Each row is a point. Each copy is the shape, with its points in the same order, turned, moved and blurred by noise. Some copies are also mirrored. Which?

Shape (9 x 3):
[[-0.32 -0.02 -0.77]
 [ 0.37  0.14  0.88]
 [-0.51 -0.32 -0.60]
 [-0.47  0.14  0.13]
 [-0.27  0.31  0.34]
 [-0.06  0.61  0.25]
 [-0.35 -0.22 -0.62]
 [ 0.35  0.28  0.64]
 [-0.32  0.26  0.23]]
Copy 1, 9 rows:
[[ 0.16 -0.81 -0.46]
 [-0.21  0.74  0.42]
 [-0.02 -0.91 -0.18]
 [-0.42 -0.08 -0.23]
 [-0.40  0.27 -0.24]
 [-0.10  0.44 -0.46]
 [ 0.07 -0.83 -0.16]
 [-0.04  0.70  0.20]
 [-0.34  0.16 -0.19]]
Copy 1 is: only turned
Copy 2:
[[-0.59 -0.41  0.51]
 [ 0.67  0.48 -0.46]
 [-0.24 -0.55  0.61]
 [ 0.16  0.15  0.52]
 [ 0.29  0.37  0.27]
 [-0.01  0.60  0.13]
 [-0.36 -0.49  0.45]
 [ 0.39  0.51 -0.39]
 [ 0.17  0.28  0.33]]
Copy 2 is: only turned
Copy 3 (9 x 3):
[[ 0.82 -0.20  0.19]
 [-0.98 -0.13 -0.02]
 [ 0.72 -0.03  0.54]
 [ 0.10  0.30 -0.09]
 [-0.22  0.15 -0.22]
 [-0.27  0.03 -0.51]
 [ 0.76 -0.20  0.38]
 [-0.64 -0.21 -0.18]
 [-0.06  0.21  0.01]]
Copy 3 is: mirrored

Shape, 11 rows:
[[-0.42 -0.16  0.79 -0.54  0.78 -0.69]
 [-0.02 -0.27 -0.39  0.42  0.68 -0.34]
 [ 0.14 -0.03 -0.68 -0.82  0.60  0.16]
 [ 0.29 -0.55  0.53  0.14 -0.37 -0.06]
 [-0.37  0.70  0.11 -0.13 -0.24  0.37]
 [-0.02 -0.57  0.16 -0.04  0.10  0.47]
 [-0.04 -0.12  0.03 -0.56 -0.48  0.28]
 [ 0.21 -0.50  0.41  0.19 -0.06 -0.23]
 [ 0.28  0.49  0.67  0.26 -0.50  0.55]
 [ 0.25  0.12 -0.38  0.05  0.16 -0.16]
 [-0.45  0.40 -0.46 -0.29  0.00 -0.42]]
Copy 1 (11 x 6):
[[-0.99 -0.62 -0.13  0.78  0.22  0.05]
 [ 0.21 -0.64  0.14  0.53 -0.09 -0.87]
 [-0.40  0.01 -0.23 -0.36  0.32 -1.06]
 [ 0.54 -0.30 -0.29  0.32  0.32  0.43]
 [-0.16  0.14  0.08 -0.33 -0.71  0.16]
 [ 0.28 -0.65 -0.16 -0.29  0.24  0.00]
 [ 0.05  0.07 -0.61 -0.37 -0.01  0.12]
 [ 0.39 -0.44 -0.18  0.48  0.27  0.16]
 [ 0.42  0.23  0.42 -0.23 -0.25  0.74]
 [ 0.26  0.05  0.04  0.20 -0.09 -0.61]
 [-0.29  0.11 -0.40  0.23 -0.63 -0.63]]
Copy 1 is: mirrored
Copy 2 (11 x 6):
[[ 0.45  0.60 -0.55  0.06 -0.43 -1.07]
 [-0.47  0.62  0.04  0.47  0.41 -0.43]
 [ 0.05  0.99  0.32 -0.41 -0.06  0.25]
 [ 0.65 -0.36  0.14  0.59  0.26 -0.24]
 [-0.33 -0.54  0.04 -0.45 -0.34  0.06]
 [ 0.18  0.11  0.35  0.58 -0.25  0.10]
 [ 0.50 -0.22  0.00 -0.08 -0.10  0.41]
 [ 0.45 -0.13  0.06  0.59  0.28 -0.39]
 [ 0.07 -1.04  0.69 -0.12 -0.12 -0.23]
 [-0.21  0.28  0.16 -0.05  0.45 -0.13]
 [-0.26  0.24 -0.55 -0.39  0.22  0.09]]
Copy 2 is: mirrored
Copy 3:
[[-0.71  0.32  0.30 -1.00  1.08  0.34]
 [-0.62  0.56 -0.36 -0.25  0.03 -0.32]
 [ 0.16  0.26 -0.44 -0.52  0.96 -0.96]
 [-0.18 -0.48  0.12  0.18  0.30  0.47]
 [ 0.66  0.26  0.49 -0.50  0.06 -0.09]
 [ 0.09 -0.05 -0.48 -0.04  0.40  0.22]
 [ 0.48 -0.45 -0.01 -0.35  0.36 -0.09]
 [-0.54 -0.28  0.08  0.12  0.28  0.33]
 [ 0.56  0.03  0.72  0.48  0.14  0.45]
 [-0.14  0.13  0.13 -0.04  0.06 -0.62]
 [-0.03  0.21  0.27 -0.88  0.05 -0.58]]
Copy 3 is: only turned
Copy 4 (11 x 6):
[[ 0.12  0.10 -1.18 -0.79  0.60 -0.18]
 [-0.04 -0.12 -0.57  0.71  0.41 -0.22]
 [ 0.35  0.28 -0.57  0.46  0.51  1.01]
 [ 0.30 -0.61  0.24 -0.43  0.16 -0.28]
 [-0.16  0.77  0.06 -0.13 -0.44  0.30]
 [ 0.00 -0.19  0.27 -0.07  0.56  0.18]
 [ 0.51  0.30  0.29 -0.30  0.02  0.45]
 [ 0.13 -0.57 -0.13 -0.17  0.16 -0.28]
 [-0.43 -0.13  0.45 -0.47 -0.63  0.22]
 [ 0.17 -0.11 -0.43  0.45 -0.01  0.29]
 [ 0.49  0.64 -0.55  0.33 -0.21  0.12]]
Copy 4 is: mirrored
